Each wall is flat, endless, passes through zero and stands at right angles to its row. A trip goes straight from one point to another. Which walls does it cross, in order?
In the rows, 128 means zero.

Walls:
(1): [203 116]
(2): [79 78]
(3): [181  77]
(4): [ 66 158]
(5): [153 143]
Trips:
[ 99 214] to [124  54] -> 5, 2, 3, 4, 1
[216  74] to [140 133] -> none
[182  85] to [144 133] -> none
[139 171] to [186 161] -> 4, 3
[ 50 186] to [127 136] -> 2, 5
[ 94 151] to [103 115] -> none
[200 126] to [143  23] -> 2, 5

Walls:
(1): [125 152 203 107]
(2): [110 187 118  75]
(3): [120 140 195 153]
(4): [172 163  74 141]
(5): [ 88 161 170 131]
(6): [128 161 113 176]
Trips:
[170  87 127 107] to [145 122  79 145] -> 6
[183 131 146 169] to [ 23 121 179 114] -> 5, 4, 6, 2
[119 134 158 217] to [144 125 126 132] -> 4, 1, 5, 3

Walls:
(1): [150 114  98 220 104 103 116 118]
(2): [160 132 165 122 107  61 155 177]
(3): [193  68  98  75  69  75 149 114]
(4): [ 89 127 200 212  97 125 117 153]
(5): [139 101 137 138 147  56 116 178]
(6): [131  95 101 143 107 121 105 168]
Trips:
[106 163 152 175 131 125 166 185] to [172 148 135 109  50 102 151 137] -> 3, 4
[143  86 107 107  99  74 142 146] to [108 114 157 162  94 146  54  86] -> 4, 2, 5, 3
[139 127 140 183  92 112 133 143] to [ 98 141  98  97 107 131 127  87] -> 5, 2, 6, 4, 1
[175 133  84 142 124  83  91  83] to [161  87 151  47 118 101 186 141] -> 2, 1, 6
[155 172 126 101  98 166 110  93] to [172 106 153  72  46 111 182 126] -> 2
[103 173  48  45  88 127 118  85] to [169  99  58 124 133  95 128 133] -> 6, 1, 5, 2
[125 165 130 113 165 111  95  95] to [204 161 161 125 181 166 121 111] -> none

Walls:
(1): [174 189 140 117 136 106 210 141 103 148 112]
(2): [138 112 120 154 148 147 170 104 140 115  98]
(3): [114 141 143  86 171 117  80 126 142 142 168]
(4): [138 157 154 137 129  81 143 136 197  66 123]
(5): [123 163 165 148 150 106  97 127 106 129 104]
(6): [ 89 124 217 222 120 169 105  93 190 140 110]
Trips:
[ 97 161  98  93  95 119 142 124 133 163 175] to [ 90 135 106  59 146 193 114 185 119 113 109] -> 1
[121 150 128 118 129  62 104 190 183 114 134] to [ 85 135  80  86  83 106  93  60 134  84 112] -> 5
[162 159 151 184 104  62 133 137 121 160 163] to [134 161 128 160  82 127 154 145 161 100 105] -> 2, 5
[102 107 123 110 151 104  77 104 157 107  90] to [124 138 101  92 152 172 168 105  26 119 124] -> 2, 6, 4, 1, 3, 5
[164 132 107  85 106 127  90 137 103 118 216] to [ 67 159 134 141 196 156 127 150 185 104 151] -> 4, 6, 5, 2
[118 166  66 149 136  94 150 186 127  98 246] to [107 150 163 101  67 134 145 105 162  26 121] -> 3, 1, 6, 2

Walls:
(1): [110  83 171  85 146  73 116 108 108 113  90 204  92 149]
(2): [137 132 146 115 132  63 185 111 153 161 119 139 152 139]
(3): [184  81 147 152 121 165 121 122 106 181  83 101 114 121]
(4): [ 65 125 125 165  85 160 183 151 153 130   7 187 119  86]
(5): [143 130 118 166  98  88 133  61 106 198  69 115 147 134]
(6): [155 105 109 184  84 168 164 114 132  22 106 141  86 160]
(7): [146 161 141  87 137 134 146  90  79  98 108 152 109 146]
(8): [195 171 111  99 132 129  95 163 154 162 144 105 125 121]
(9): [ 82  46 121 118 137 138 124 158 119 141  53  51  76  64]
(10): [136 166  72  65  62 126  94 129 166 152 130 173 106 186]
Trips:
[ 89 172 137  92 122 111 148  68 127 154  82 116 113 144] to [169 115 122  80  92 135 119  81 179 118  61 104 152  61] -> 3, 8, 1, 6
[193 148 123 152 125  78 152 141 107 161 118  57 191 122] to [191 117 109 130  90 112 116 166  94  85 127 144 107 138] -> 6, 7, 10, 2, 5, 1
[136 110  86 143 153  68 119 141  95  89 151 142 123 170] to [147 105 108 179  91 115 140 152 109  75 102 151 190 162] -> 10, 5, 7, 4, 1
[117  90 143 162 100  96 103 160 108 157  97  99 113  93] to [149 121 157 151 119 136  77 108 173  86 112 105 153 125] -> 1, 6, 8, 4, 5, 9
